Each row is a point. Each copy is the shape, with its points in the same order, stretched, turned, moved and blurred by noise. Is it also mirrored, or only turned?

Shape (7 x 3):
[[ 10  -7 -36]
 [ -5  31 -43]
 [-17  35  43]
 [ -5  10  36]
 [ 50   5  20]
 [  7 -72 -59]
 [ 52 -75   9]]
Copy 1 (7 x 3):
[[-29 -27  29]
 [-29  13  54]
 [ 11  44  -5]
 [  5  20  -8]
 [ 40 -28   6]
 [-71 -85  11]
 [ -2 -95 -26]]
Copy 1 is: mirrored
Copy 2:
[[  6   7 -17]
 [-13  44   3]
 [ -8  13  62]
 [-12 -16  49]
 [ 50 -17  20]
 [-33 -52 -74]
 [ 21 -93 -30]]
Copy 2 is: only turned

Shape, 6 rows:
[[-28 -29  64]
 [-38   1  62]
 [ 36 -26 -18]
 [ 71   4  19]
 [  1  -6 -39]
 [-20  74 -35]]
Copy 1, 6 rows:
[[ 15  16  69]
 [  6  44  53]
 [ 32 -27 -23]
 [ 90  -3 -15]
 [ -8  -8 -41]
 [-20  61 -74]]
Copy 1 is: only turned
Copy 2:
[[ 15 -65  30]
 [-14 -51  46]
 [ 45  20 -48]
 [ 70  49  -1]
 [  0  16 -55]
 [-59  53  -4]]
Copy 2 is: only turned
Copy 3:
[[-19 -38  80]
 [-40 -16  71]
 [ 39   2 -16]
 [ 41  50  27]
 [  8  -3 -48]
 [-64  44 -53]]
Copy 3 is: only turned

Shape (8 x 4):
[[  9  13  -6 -40]
 [-67 -52  72  30]
 [ -6   4 -42  -6]
 [-32 -32  -4  31]
 [  7  29 -16  -3]
 [ 58 -12   4  24]
 [  8  44  49  -2]
 [  6 -29  63  -9]]
Copy 1:
[[ 37  11 -10 -21]
 [-95 -17 -22 -11]
 [ 42 -25  -8  12]
 [-19 -35 -22  26]
 [ 40   3   9  21]
 [ 25  30 -39  53]
 [  2  43  23  10]
 [-36  37 -41 -15]]
Copy 1 is: mirrored
Copy 2:
[[-18  14   5 -36]
 [-57 -61  24  73]
 [ -8  -5 -38 -22]
 [-16 -40 -27  24]
 [ -3  21 -23 -10]
 [ 49  -6  10   6]
 [-16  43  25  28]
 [-15 -22  52  20]]
Copy 2 is: only turned
Copy 3, 8 rows:
[[-19  24  28   1]
 [-35 -60 -53 -90]
 [-14  14 -12  35]
 [-15 -32 -49  -5]
 [  9  32  -2   9]
 [ 46 -21  10  13]
 [ 23  36  12 -56]
 [ -6 -34  17 -61]]
Copy 3 is: mirrored
Copy 4 (8 x 4):
[[-40  -1 -25 -41]
 [-81 -55  48  34]
 [-23   6 -42   4]
 [-31 -22   2  41]
 [-25  23 -18 -14]
 [ 22  -4  26 -22]
 [-46  27  37 -38]
 [-37 -41  38 -31]]
Copy 4 is: only turned

Shape (8 x 4):
[[-14 -52  -4 -35]
 [  5 -41   6  15]
 [-47  29  47  76]
 [ 12  33 -39 -41]
 [ -7  43 -34 -82]
 [-46 -50  -6  29]
 [-13  15  40  70]
 [-35 -10 -39  30]]
Copy 1, 8 rows:
[[-52 -54 -34 -19]
 [  9 -52 -25 -12]
 [ 65 -44  19  71]
 [-27  44 -59 -17]
 [-57  52 -37  -5]
 [-19 -84 -44  20]
 [ 65 -43  13  45]
 [ -6 -46 -69  35]]
Copy 1 is: only turned
Copy 2, 8 rows:
[[  6 -51 -48  -4]
 [ -4 -35  -3  21]
 [-75 -19  61 -28]
 [ 53  29 -22 -29]
 [ 57  33 -31 -71]
 [-56 -28 -31   5]
 [-50 -18  61   6]
 [-28  20 -17  -1]]
Copy 2 is: only turned
Copy 3 (8 x 4):
[[ 57 -43   8 -23]
 [ 36 -35  23  24]
 [-68  38  76  46]
 [  7 -14 -74 -32]
 [ 16  10 -93 -81]
 [ -6 -58  64   5]
 [-35  22  53  59]
 [-42 -57  14  -1]]
Copy 3 is: only turned

Shape, 10 rows:
[[ 25  25  39  -5  20  15]
 [  8  14 -27  40 -26 -47]
 [-17   3  12  11 -63 -37]
 [ -3 -31  40  34  15 -54]
 [  2  17 -16  13  -4 -17]
 [ -9 -16 -23  18 -18  30]
 [ 10 -28   1 -12 -70  -8]
 [  4  -4   8 -39 -16 -10]
 [-57 -48  17 -19  21 -63]
 [-16 -49  37 -34  18 -34]]
Copy 1, 10 rows:
[[  1  52  39 -14 -22  24]
 [ 23  55  -1  36  38 -20]
 [ 19   9  32  32  63  11]
 [  9   8  39 -11  14 -64]
 [  3  47   0  11  13   3]
 [ 28   0  -7  20 -17  23]
 [ 59  -4  28   4  51  23]
 [  8  22  18 -26  36  25]
 [-35 -36   6 -40  50 -49]
 [ -5 -20  29 -60  30 -27]]
Copy 1 is: mirrored
Copy 2, 10 rows:
[[  5  24  18   7   6  58]
 [ -8  33 -50  38  20 -14]
 [-20  33 -25  41 -38   0]
 [ 36 -11 -51  58 -10  27]
 [ -5  15 -29   7   6  11]
 [ -4  -3  12   4  12 -24]
 [ 14  48  15  32 -43 -25]
 [ 16  23  -3  -9 -36  19]
 [ 29 -50 -68   0 -66  19]
 [ 53 -18 -25   8 -58  37]]
Copy 2 is: mirrored
Copy 3 (10 x 6):
[[  0 -25  75 -29   7  17]
 [  2  -5  -9  87  12   4]
 [-26  23  -3  64 -41  20]
 [-69 -46  16  28   9  32]
 [  9  -3  15  35  14  -4]
 [ 30  -4 -19  -5   3  31]
 [  9  -9  -6  35 -68  37]
 [ -8 -15  23  -9 -38 -11]
 [-95 -24 -28  -3 -19 -13]
 [-64 -49  16 -36 -29  -1]]
Copy 3 is: only turned

Shape, 9 rows:
[[-27  67  -4 -55 -36  41]
 [ 23  16 -27 -42 -25  14]
 [ 45 -19  12  -2   8  -8]
 [ 21 -20  11   6   5 -43]
 [ 60  -4   6  37  20 -24]
 [-33 -21 -24  39  40  23]
 [-41   5  -5 -12  21  55]
 [ 14 -14   8  15 -25  11]
 [-13 -29  19  13  36  21]]
Copy 1, 9 rows:
[[ 13 -12  19 -38  95 -20]
 [ 35 -12 -10 -17  15 -21]
 [  8   1  10  21 -34 -14]
 [-14 -19 -14  30 -35  -8]
 [ 17  -6  -5  67 -45  17]
 [-36  56 -12   0 -32  55]
 [-30  50  16 -38  16   9]
 [  7 -28  18   8 -21  26]
 [-41  37  26  -7 -34  20]]
Copy 1 is: mirrored
Copy 2 (9 x 6):
[[-78  65 -29 -19 -10   0]
 [-52   1   1 -50 -10  14]
 [  4 -24  30 -20  -3   0]
 [ 10 -38  11 -11  18 -26]
 [ 25 -36  32  10  30  21]
 [ 38  14 -58 -24 -12  20]
 [ -3  56 -46 -38 -39   9]
 [-10 -21  -3   5 -22  14]
 [ 32  17 -18 -19 -26  -8]]
Copy 2 is: mirrored
Copy 3, 9 rows:
[[-31  50 -47 -59 -13  29]
 [ 25  15 -12 -21 -41  18]
 [ 47  -4  36   0   8  25]
 [ 34 -22  40  -8  15 -20]
 [ 59   1  42  35  36  -4]
 [-20 -51 -21  49  39  24]
 [-34 -16 -36   0  19  58]
 [ -8   1  33  12  -7  20]
 [ -8 -37  17  15  47  39]]
Copy 3 is: only turned
Copy 4, 9 rows:
[[-53  15  40 -42 -78   4]
 [ 15  42  -2 -42 -42   4]
 [ 49  37   4  -5  16  24]
 [ 35  30   0   2  26  -5]
 [ 55  57  10  36  20  14]
 [-36 -11 -56  18  -2  36]
 [-50 -17 -15 -23 -22  50]
 [ 26  -4  14   0 -14  15]
 [ -8 -12 -17  -3  24  53]]
Copy 4 is: only turned

Shape, 11 rows:
[[-14 -71 -30 -27  12  14   2 -36]
 [ -9 -14  -5  -6  13  37  12 -17]
 [  5   4   9  21  -3  46  13  10]
 [  7   9  35  -4  22  52  22  30]
 [-13  31  30 -24  16  11   8 -57]
 [-32   3  -3  16  51  29   6  48]
 [  3 -15 -22  -5  -1   2  13  -1]
 [-59   8  22 -24  -2   1  14  35]
 [  6 -17  22   6  31  13  39   4]
 [ 11  26  30 -34  14  15   8  37]
 [ -6 -95 -17   6   2  -4 -33  -3]]
Copy 1 (11 x 8):
[[ 11 -65 -47  31 -50 -22 -37 -10]
 [  4 -30  -6  -8 -31   4  -4 -34]
 [ 23   5  32 -14 -21  22   6 -30]
 [ 27   0  27 -68 -24   8  15 -18]
 [-49 -27   7 -33   6 -25  13 -53]
 [  1  26 -25 -44 -47  33  28   2]
 [ 13 -27 -11  15  -7  17   5   5]
 [-38 -15  29 -33 -49   8  48  28]
 [ 35  -6 -14 -27 -20 -24  29 -12]
 [  0 -17  27 -77  12  14  18  16]
 [ 26  -9 -31  48 -52 -25 -68  29]]
Copy 1 is: mirrored
Copy 2, 11 rows:
[[  4 -53 -43  51  25 -25 -46 -44]
 [  5 -21 -22  40  36  26 -33  -1]
 [-11 -20 -10  27  13  48  -9  22]
 [ 13  -6  -5  37  -4  47 -31  50]
 [ 33  21   8  30  58  36 -48 -24]
 [-14   8 -19  55  21  -4   5  64]
 [  6 -21 -23  13  17   0  -2  -8]
 [  1  59 -32  38 -16  17 -15  13]
 [ 27 -24  -1  56   8  11 -11   5]
 [ 25  25  -7   5 -13  31 -37  49]
 [-46 -58   1  38 -12 -52 -29 -33]]
Copy 2 is: mirrored

Shape (12 x 8):
[[ 21   6 -21  21 -43   9 -94 -20]
 [ 20 -10 -23  19   9  24  10 -48]
 [ 47 -22  -7  21 -49  53  38  43]
 [-40 -53  44 -49  36 -17 -34  44]
 [ 10  60  12  -6 -23  19 -17 -46]
 [ -2 -19 -45  16 -21 -34 -35 -19]
 [-26 -12  -5 -10  -3  71  54  28]
 [ 16  -8 -14 -44 -56  -6 -25 -18]
 [ -6 -34   1  45 -20 -23  11 -63]
 [ 16  21 -27  54 -26  23   8 -34]
 [ -8 -11 -12   2  91   0   4  -4]
 [ 32   6 -38  52 -46  -7  -5  -1]]
Copy 1:
[[ 77 -88  -4  72 -43 -21 -22 -39]
 [ 35  18 -11 -14 -31  25   7 -57]
 [ 19 -11 -71 -41  -1  88  25 -45]
 [ 21 -20  56  -6  89 -47 -50  21]
 [ -4 -12 -17   8 -59 -17  26 -14]
 [ 66 -25  24  66 -12  22  12 -49]
 [-29  43 -21 -61  12  80 -22  -1]
 [ -5 -46   8  36  -3   6   6 -54]
 [ 64 -27  38  -3 -33  44  62 -58]
 [ 48  -1 -29   6 -63  56  42 -44]
 [ 43  75  13 -14  33 -25 -31  -3]
 [ 65 -22 -32  37 -38  60  51 -50]]
Copy 1 is: only turned
Copy 2:
[[ 51 -12 -67  87  37 -27 -45  19]
 [ 54 -28 -40  -3 -33 -58  -7 -26]
 [ 53  49 -50  11  24 -45  53 -15]
 [-51  12  16 -12  60  51 -33 -24]
 [ 49  -7   7  43 -12 -80 -32  -4]
 [  9  -9 -50  58 -15  18 -20  11]
 [ 25  87 -14 -39  -6 -42   3 -60]
 [  8  -7 -40  95  16 -23  -3 -30]
 [ 69 -39  -4  20 -36  21   9 -15]
 [ 75  12 -30  18 -34 -50  -5   5]
 [-29 -18 -14 -76 -30 -30 -45  -2]
 [ 48  13 -50  50 -13 -18  11  30]]
Copy 2 is: mirrored
Copy 3:
[[ 66  36 -47  -4  -5  -6 -39   6]
 [ 49 -29 -15  18 -35  -9   1 -35]
 [ 62 -44  17  35  -2  38 -11  38]
 [-70  -6 -18 -78   9  45 -23  23]
 [  9  19  10  16 -54 -26 -36 -13]
 [ 35  32 -24   2 -13   0  24   7]
 [ 11 -29  38   0 -29  68 -10 -10]
 [ 45   9   4 -34 -46 -11  -9  33]
 [  3  -7 -39  34 -36 -13  22  23]
 [ 43   2 -12  52 -34   2  -7 -13]
 [-12 -23  -4 -13  29   9   6 -65]
 [ 68  12 -11  47   3  -3   8  27]]
Copy 3 is: only turned
Copy 4 (12 x 8):
[[ -1 -44   2 -54  27  49 -26   6]
 [  4 -40  17  25 -10  31  25 -23]
 [ 60 -31  39 -40 -56   2  10  20]
 [-27  66  13  15  50 -47 -45 -36]
 [ 46   3  -9 -22   0  71  13 -17]
 [-38 -24  -9 -22  30  14  18  -8]
 [ 32  24  43  23 -45  12  17  25]
 [ 10  -4  33 -50  20  28   9 -21]
 [-38  -9  -2   9 -23  14  12 -55]
 [ 17 -37  -9 -13 -33  52  30   7]
 [-11   0 -18  70  39 -15  17 -20]
 [ 14 -44 -14 -50 -18  28  27  15]]
Copy 4 is: only turned

Shape:
[[-50 -32  18 -20 -77   8  10   2 -10]
 [-10  75  48  20 -21  49 -13  15 -31]
 [ 12   3  26   7  19  71 -59  36 -10]
 [-47   1  26  38 -24   1   6   7  25]
 [ 25 -14 -48 -14  30 -36  32   4  -5]
 [ 26 -19   9 -25   6 -47  25  35  -4]
 [ 23  -1  20  26 -25  53 -90  69  -6]
 [  0 -17 -36   3  46 -11  -1  27 -18]
 [-48  29  -3   5 -78 -25   1 -42  -1]
 [ -5  -4 -24 -49  -4 -10   1  78  13]
 [ 49 -30 -50 -16  13   3  36  56  15]
 [-37   9  24 -26 -52   7  -5 -44  41]]
Copy 1:
[[-10 -27 -36  -9  28  26  21 -85  15]
 [  0   6  24  -9  31  37 -50 -17 -69]
 [ 48  -6   4   7 -18 -14 -72 -28  -9]
 [ -9  11  -8  40  22  49  21 -38  -6]
 [-13  -2  54 -15 -12  14  18  -2  52]
 [ 11 -44  52 -17  -2   3  24   1  17]
 [ 60 -25 -21  17 -78  22 -62 -15 -23]
 [ -9 -15  41  11 -18  15 -32 -11  52]
 [-64  14 -35  -9  11  57  36 -46  -4]
 [ 11 -57   4 -27  11  51 -31   8  40]
 [ 40 -12  50 -26 -19  41   8  -8  50]
 [-17  28 -49 -20  40  10  29 -45   9]]
Copy 1 is: mirrored
Copy 2 (12 x 9):
[[  9 -44  48  33  -3  34  47 -24  11]
 [-34   6  42  33 -70 -21   8  34  25]
 [ -3  27  52   6 -71  35 -38  53 -30]
 [-16  15  28  53   5  26  60  21  10]
 [ 15  21 -51 -59  15 -13  12   1  23]
 [ 41  -6 -48  -1 -14   5  30   8  41]
 [-23 -28  27  34 -88  71 -12  95 -40]
 [ 17  33 -18 -60   1  -6  25  43  12]
 [-35 -50  27  26  25   9  15 -16  49]
 [ 30  21  -2 -27 -29  48  43   6  44]
 [ 10  36 -53 -61 -47  16  53  11  -5]
 [ -5  -1  38  54  21  37 -24 -38  21]]
Copy 2 is: only turned
Copy 3 (12 x 9):
[[-31  30   7  56 -50  43 -32 -92  18]
 [  0  20 -13  14  49  75 -57 -28 -65]
 [ 14 -37  28  -5   8   2 -43 -23 -71]
 [-17 -13 -20  68   1  26 -60 -26  11]
 [-23  25   4   8  13 -44  35  25  30]
 [-32  31  39   8 -25 -17  -5  27  26]
 [ 75 -17  27  24 -33 -10 -47  -2 -89]
 [-32  15  -3  26   7 -48  26  30  -9]
 [  2  47 -80  33 -21  47 -35 -64  27]
 [-11  56  63  23 -24 -46 -43  -7  10]
 [ 10  20  69  30  16 -60  26  22  22]
 [ -4 -12 -29  -7 -16  42 -77 -80  51]]
Copy 3 is: mirrored
